Every row gives one point. To make a cloud, some directions were put in groups of two or more. Within a group, all points are equally far from the middle, so they leave a hole (a ring in 2 directions, a hollow ball in 3). The other directions are filled evenly. Then the cloud was stretched, turned, moved and blurred a little. How many holes are there, and how many directions does each take, smallest first?
In the rows, 100 means zero.

Cloud (13 x 2):
36	73
78	106
109	137
142	128
39	95
65	110
145	103
76	100
77	66
78	45
74	56
86	84
127	120
Holes: 0

Cloud (21 x 3):
80	82	106
129	134	134
131	96	142
122	83	142
75	149	141
108	78	153
138	124	124
119	147	101
84	149	133
155	123	88
108	77	56
109	144	152
125	79	128
110	143	57
63	83	146
78	148	130
127	112	158
70	96	103
136	116	138
91	147	105
101	138	58
Holes: 1 (2)

Cloud (29 x 4):
128	122	57	89
110	58	43	138
85	80	36	59
112	62	31	137
102	143	104	95
65	118	93	122
125	72	106	95
79	56	94	105
72	75	50	130
128	118	131	134
56	87	93	108
137	126	69	137
59	141	48	97
61	112	66	123
70	72	73	131
106	37	121	134
134	127	54	118
82	133	76	139
110	74	55	89
90	148	50	132
74	59	117	50
88	65	78	72
74	60	91	113
83	72	47	76
75	118	59	152
121	119	47	68
65	135	82	103
129	113	38	90
44	111	88	78
Holes: 1 (2)

Cloud (86 x 8):
113	61	19	99	138	124	56	122
92	97	67	71	149	106	73	146
91	83	116	125	49	92	103	87
122	94	51	83	50	67	58	54
100	109	91	102	135	111	59	91
62	65	130	131	110	147	118	53
118	109	50	135	95	151	121	79
75	108	71	132	125	143	138	69
116	110	43	102	120	138	60	100
78	110	63	60	128	115	82	40
96	74	63	124	83	141	114	102
105	112	120	150	103	123	118	46
70	136	79	113	104	111	60	81
64	129	71	94	132	81	86	87
136	117	50	72	81	125	96	78
88	91	102	146	104	84	125	84
125	124	53	120	115	132	120	70
53	99	104	73	110	66	58	55
59	85	108	136	135	106	64	46
61	114	140	95	108	123	43	55
100	59	105	129	125	121	79	108
83	73	70	111	122	126	145	122
105	126	97	70	87	119	35	56
104	145	77	84	79	78	83	16
101	95	113	60	132	114	74	59
135	53	77	88	67	113	46	20
118	46	48	125	75	94	48	92
119	100	39	67	93	104	80	53
102	114	85	55	86	129	93	34
112	111	113	94	118	125	150	128
111	122	56	152	106	73	65	43
83	111	111	73	77	99	95	100
47	70	130	84	75	60	71	75
72	59	112	90	130	51	65	143
95	148	100	82	67	122	58	56
88	95	52	60	127	55	117	52
59	108	134	68	86	113	86	83
85	60	26	118	116	64	78	50
62	66	106	62	69	106	119	55
87	69	58	74	125	124	119	109
132	155	108	78	101	81	124	62
49	100	103	60	135	84	93	54
40	74	116	124	49	106	129	77
53	33	136	83	79	154	120	67
117	61	109	75	76	70	129	19
92	96	93	79	146	102	100	81
130	109	79	102	122	126	57	96
138	111	62	155	140	113	86	80
50	85	107	76	70	84	90	42
89	38	126	98	106	125	74	95
39	135	103	124	124	77	149	105
151	61	103	103	60	103	75	125
113	101	122	104	120	113	62	44
99	75	89	65	129	136	55	81
83	135	157	76	90	82	114	47
91	153	93	79	99	112	109	15
89	82	57	39	121	74	109	47
153	133	66	55	103	151	43	40
141	107	108	131	116	146	112	62
107	105	55	87	95	146	51	48
109	44	90	120	87	53	98	107
135	98	59	42	136	56	55	34
121	104	25	90	113	52	68	51
71	53	133	67	96	79	106	54
56	81	99	89	87	67	62	135
131	79	44	120	130	104	93	50
47	91	40	83	124	67	87	51
60	115	70	66	96	101	71	140
116	127	135	109	124	109	133	24
102	145	101	99	76	104	83	114
129	45	92	115	160	111	82	32
94	99	103	132	91	121	50	29
73	70	124	53	71	63	101	101
53	45	87	104	143	125	135	72
119	64	72	135	54	69	62	68
119	117	77	90	67	115	71	122
79	74	66	27	155	125	117	45
101	64	106	126	83	99	126	27
91	75	36	83	145	126	126	115
103	99	28	113	107	76	95	58
109	37	122	82	98	122	99	92
100	124	118	118	85	141	90	47
118	144	78	110	123	95	77	60
85	85	114	78	76	161	124	33
96	132	73	49	131	63	54	34
101	130	43	137	75	99	121	34
Holes: 0

Cloud (102 x 9):
88	87	132	65	79	143	72	104	150
103	34	120	91	84	102	72	75	76
91	108	100	120	116	184	122	95	123
133	108	136	88	31	87	143	116	72
125	125	76	113	92	151	153	131	153
91	48	135	94	82	110	53	95	114
141	94	108	160	107	111	161	99	104
79	139	156	84	117	73	135	126	77
89	64	140	77	94	100	155	126	114
126	90	100	63	69	96	146	116	169
88	135	131	90	43	115	140	78	155
111	174	99	64	55	112	120	94	130
117	100	93	96	72	118	93	132	185
106	125	166	154	87	74	70	127	111
146	124	102	127	77	54	82	137	95
139	159	111	85	47	118	95	119	101
129	111	105	83	120	129	115	143	58
122	167	110	73	54	76	126	115	124
123	129	159	109	64	147	79	53	127
101	124	144	70	97	66	137	58	100
145	96	56	136	118	103	122	72	136
169	82	91	125	63	123	92	67	113
156	110	143	142	146	104	99	74	83
120	118	163	124	112	105	93	42	151
166	92	94	73	99	120	100	67	80
159	104	119	92	131	112	104	64	62
62	80	127	54	86	105	90	132	104
153	93	167	112	56	92	111	54	90
93	109	94	76	143	101	58	70	115
115	143	182	67	83	123	104	119	134
101	139	88	69	102	76	51	92	134
137	138	168	84	119	104	159	72	123
59	118	81	130	105	63	86	139	100
137	77	170	140	119	71	117	133	102
65	105	133	45	91	107	111	121	128
172	117	108	65	104	115	73	71	89
144	86	179	124	69	77	128	71	88
177	102	168	99	101	106	85	56	143
127	154	154	80	129	141	147	62	110
100	84	66	109	109	139	111	93	55
160	121	146	59	95	83	57	94	125
99	101	120	105	98	168	92	125	167
157	108	135	140	56	69	66	83	103
86	72	124	66	106	86	152	113	125
97	149	115	142	106	87	65	119	122
72	122	162	94	54	82	119	121	136
139	85	92	132	134	54	121	114	73
113	132	150	119	135	122	64	95	67
156	101	141	163	59	99	97	69	84
80	99	107	36	81	132	106	106	124
123	74	81	96	122	67	145	93	93
81	113	134	141	122	121	56	97	125
89	153	151	118	98	141	146	87	122
137	149	108	134	66	67	120	62	131
58	120	73	101	99	71	138	126	95
130	40	144	109	75	95	62	119	100
109	104	75	103	141	103	169	108	120
94	80	94	157	137	81	121	119	118
89	156	126	125	57	87	119	123	143
116	132	186	101	94	98	152	117	110
150	162	105	113	84	141	110	136	117
106	122	59	74	129	165	118	103	120
114	110	56	65	91	128	153	90	123
135	105	110	123	115	175	98	133	127
129	65	132	104	57	63	137	127	120
172	126	129	113	67	69	80	85	153
152	87	120	77	80	65	77	134	109
141	103	73	91	138	165	117	86	94
79	84	90	86	128	50	126	98	111
118	90	106	109	149	127	171	85	131
107	61	114	106	65	123	77	55	131
154	139	163	96	67	123	159	100	152
145	59	105	99	71	117	63	85	137
111	101	73	54	103	136	137	109	98
107	70	125	127	138	146	72	96	132
149	127	149	105	53	76	105	136	141
85	156	112	119	54	118	137	96	136
118	123	152	97	120	126	95	90	36
147	115	77	118	109	165	84	121	145
82	152	127	123	123	79	88	142	88
85	78	151	95	90	60	65	72	126
138	103	63	85	90	78	156	107	133
126	143	163	102	47	100	112	135	130
136	138	152	113	148	72	122	122	119
114	117	148	80	120	40	92	74	112
169	117	80	137	93	136	145	69	116
152	134	157	59	113	99	163	84	126
48	106	131	75	116	118	106	126	74
148	108	169	115	113	96	123	140	140
151	141	155	38	106	145	117	96	116
81	153	88	64	69	98	132	92	110
85	65	122	91	62	84	134	64	121
147	120	117	120	52	96	56	80	71
142	169	110	122	107	108	76	127	128
118	72	126	106	150	98	138	93	159
138	144	151	142	93	114	140	56	135
158	143	127	63	46	129	105	118	131
80	73	140	110	109	166	84	97	107
66	71	132	82	43	128	117	96	93
82	112	127	41	104	96	71	110	145
115	134	158	69	46	135	105	68	115
65	123	153	120	90	148	130	90	103
Holes: 3 (2, 3, 3)

Cloud (92 x 9):
109	78	160	123	128	120	120	85	107
63	77	139	129	134	81	71	108	112
90	139	94	165	99	108	115	68	117
151	95	84	103	102	101	128	120	92
148	59	119	88	106	88	159	70	155
112	122	127	103	110	70	111	154	148
118	88	32	138	123	98	74	49	135
82	73	82	86	107	123	147	64	91
78	107	60	107	131	74	74	61	58
83	81	85	109	113	189	132	165	77
72	129	124	91	153	115	120	109	167
99	116	87	111	71	108	123	107	64
94	69	46	124	109	75	93	44	138
139	67	78	42	111	74	96	76	135
38	128	92	122	121	119	159	145	58
71	125	110	107	127	92	178	83	156
117	123	114	139	102	98	74	69	107
132	72	106	116	65	116	120	98	59
78	83	76	57	62	115	117	99	134
43	108	106	110	95	64	97	52	124
113	61	50	122	114	68	64	66	178
66	88	83	89	93	118	103	141	79
100	92	132	85	120	74	91	89	167
70	75	38	83	141	125	123	48	103
139	100	112	113	71	88	22	52	107
136	118	90	140	148	72	150	55	88
85	55	104	123	66	108	78	72	113
67	112	118	115	128	76	112	152	166
123	119	109	62	110	140	93	154	112
34	89	100	133	90	86	117	123	105
64	134	115	117	106	77	125	94	91
67	88	97	68	94	60	76	63	100
89	86	91	73	100	118	111	126	77
133	90	108	83	101	49	92	57	130
57	86	51	93	47	110	91	130	116
19	98	40	130	67	59	105	80	116
101	126	113	133	64	132	118	121	84
107	123	91	56	66	65	141	62	155
65	82	67	141	118	86	71	9	115
143	60	87	122	131	79	124	68	155
114	74	160	82	96	134	116	104	99
64	102	114	167	96	122	74	110	101
102	136	127	40	135	101	113	99	136
111	118	75	104	134	72	152	77	71
151	115	90	84	71	101	110	120	121
90	136	135	70	106	138	86	145	110
117	84	109	107	131	153	72	111	89
76	95	125	125	48	84	84	141	136
80	95	97	113	114	58	70	81	129
73	96	74	65	154	100	94	95	96
43	132	65	106	120	77	75	68	103
87	116	127	134	81	93	148	107	140
147	56	111	118	106	110	89	109	178
159	100	59	114	106	138	133	108	120
153	77	81	67	98	130	107	71	152
92	108	59	71	79	161	98	75	89
68	115	54	70	89	51	121	105	122
88	127	14	78	98	145	113	99	92
107	58	98	115	146	32	87	20	160
96	111	109	99	149	34	155	110	109
130	119	122	45	122	106	67	86	121
112	58	119	119	86	54	108	114	137
186	93	151	82	135	94	99	46	175
148	122	164	89	118	77	149	67	182
108	89	77	118	159	95	170	114	108
55	112	84	130	86	61	148	113	127
48	93	70	97	104	10	110	86	151
124	111	118	133	99	101	102	93	101
85	52	5	124	75	115	113	87	53
170	133	122	71	170	140	145	84	111
64	90	42	138	65	69	88	97	140
102	78	81	106	159	154	112	55	108
59	81	91	114	77	145	91	124	119
96	95	65	112	125	78	135	57	37
73	83	107	113	141	123	74	84	115
73	136	81	107	110	69	164	99	76
120	84	123	116	104	73	47	40	128
132	104	113	138	131	115	95	125	147
105	135	120	104	165	82	110	44	105
171	130	86	81	98	129	146	107	126
137	100	142	71	195	96	140	103	145
75	129	158	109	118	125	102	89	96
159	54	38	64	62	94	148	64	150
115	128	82	102	69	87	106	72	124
116	74	82	127	32	157	118	99	114
87	134	113	37	120	79	131	87	143
123	107	125	70	166	93	161	108	117
105	101	53	102	30	120	127	77	111
84	145	101	48	111	91	86	89	71
109	128	72	48	89	134	100	75	53
98	116	126	114	76	107	102	70	67
91	95	76	141	127	62	43	60	133
Holes: 0

Cloud (96 x 9):
106	131	108	26	132	134	78	166	145
63	79	119	102	70	68	61	156	101
119	114	156	105	141	97	58	171	149
170	133	100	103	106	130	69	80	91
110	99	113	102	87	70	49	145	154
109	160	63	99	70	108	96	48	95
87	104	138	127	100	148	55	126	170
89	114	65	122	66	103	71	91	88
88	133	100	104	107	45	104	88	127
172	72	84	68	110	62	84	130	141
138	149	108	76	96	90	53	50	130
101	82	76	109	92	90	95	167	89
80	132	132	104	88	104	125	84	108
165	116	100	165	113	125	100	174	128
167	125	72	85	93	135	68	83	85
103	126	34	81	75	142	64	164	122
83	141	118	136	96	124	66	49	145
153	115	90	106	79	98	127	109	93
187	143	83	71	118	107	94	101	156
131	94	50	90	88	115	134	88	129
104	70	77	112	72	72	124	89	155
111	55	114	137	93	75	42	99	137
151	115	110	64	114	84	136	86	119
140	80	86	137	156	165	98	75	78
107	133	103	128	97	105	86	105	77
75	104	87	137	124	123	59	49	89
75	96	34	131	56	123	139	77	107
86	122	99	78	151	133	57	87	141
114	66	106	106	74	142	95	126	120
74	92	178	122	47	68	73	108	148
150	116	82	129	114	74	40	155	101
86	107	116	105	109	179	92	103	146
122	170	122	78	87	135	62	118	112
139	120	106	117	105	142	99	42	119
145	81	102	152	78	101	26	115	92
141	150	141	75	72	79	98	114	111
93	170	95	72	110	132	101	99	119
63	84	82	128	93	99	106	84	166
101	102	101	125	140	73	77	112	149
128	98	46	55	134	155	110	79	136
109	67	118	65	117	120	136	157	108
120	134	49	97	116	112	46	181	106
93	112	97	93	126	142	90	62	72
108	106	169	106	101	81	73	143	66
119	63	92	118	126	55	117	79	155
76	127	147	104	103	111	35	141	131
73	139	114	117	36	69	49	115	127
112	124	78	36	150	147	131	147	122
85	72	183	85	63	144	99	143	93
91	64	46	93	104	78	85	80	118
119	116	111	139	94	35	77	116	98
152	109	43	79	124	76	49	97	158
159	117	150	91	153	132	62	134	80
95	118	100	73	103	64	92	149	156
58	89	36	74	131	96	98	119	121
102	99	56	105	109	156	103	103	76
151	101	151	97	88	90	43	91	162
118	144	102	109	121	161	106	96	120
169	123	92	136	94	125	80	129	96
83	88	76	163	166	119	65	119	93
112	137	110	123	87	71	70	164	82
90	89	81	54	105	141	104	66	149
73	180	79	101	84	122	64	68	153
113	96	103	63	149	77	112	38	122
116	44	123	125	78	72	66	156	119
118	87	44	115	104	143	70	71	82
117	99	151	108	129	123	110	123	74
147	87	82	113	118	68	33	117	133
109	73	85	114	85	107	135	102	141
80	76	101	81	134	105	44	58	124
64	155	54	109	106	83	116	85	99
135	96	130	82	121	128	79	137	146
152	65	91	85	108	149	71	98	82
129	117	134	70	76	66	77	98	157
88	109	66	152	121	92	68	106	140
72	140	94	171	105	108	111	73	95
71	147	89	134	95	58	136	99	93
53	64	66	145	129	128	84	124	104
121	113	54	125	120	82	96	159	147
161	163	88	75	115	53	42	80	134
150	114	120	42	110	112	80	119	65
103	118	85	82	94	90	70	89	71
128	126	104	100	172	101	61	95	83
131	103	95	64	134	47	124	72	149
151	104	99	31	103	142	54	124	143
110	45	134	78	126	109	105	88	131
142	104	140	124	149	83	56	126	66
168	91	164	98	109	58	81	124	149
120	69	36	133	114	131	82	72	118
146	82	171	82	79	130	56	85	102
116	134	90	121	74	80	93	117	77
109	108	123	132	79	121	106	114	169
117	119	130	32	109	82	108	124	67
119	136	50	123	150	149	110	134	77
129	98	94	73	149	42	62	94	103
100	89	83	144	100	74	134	148	72
Holes: 1 (3)
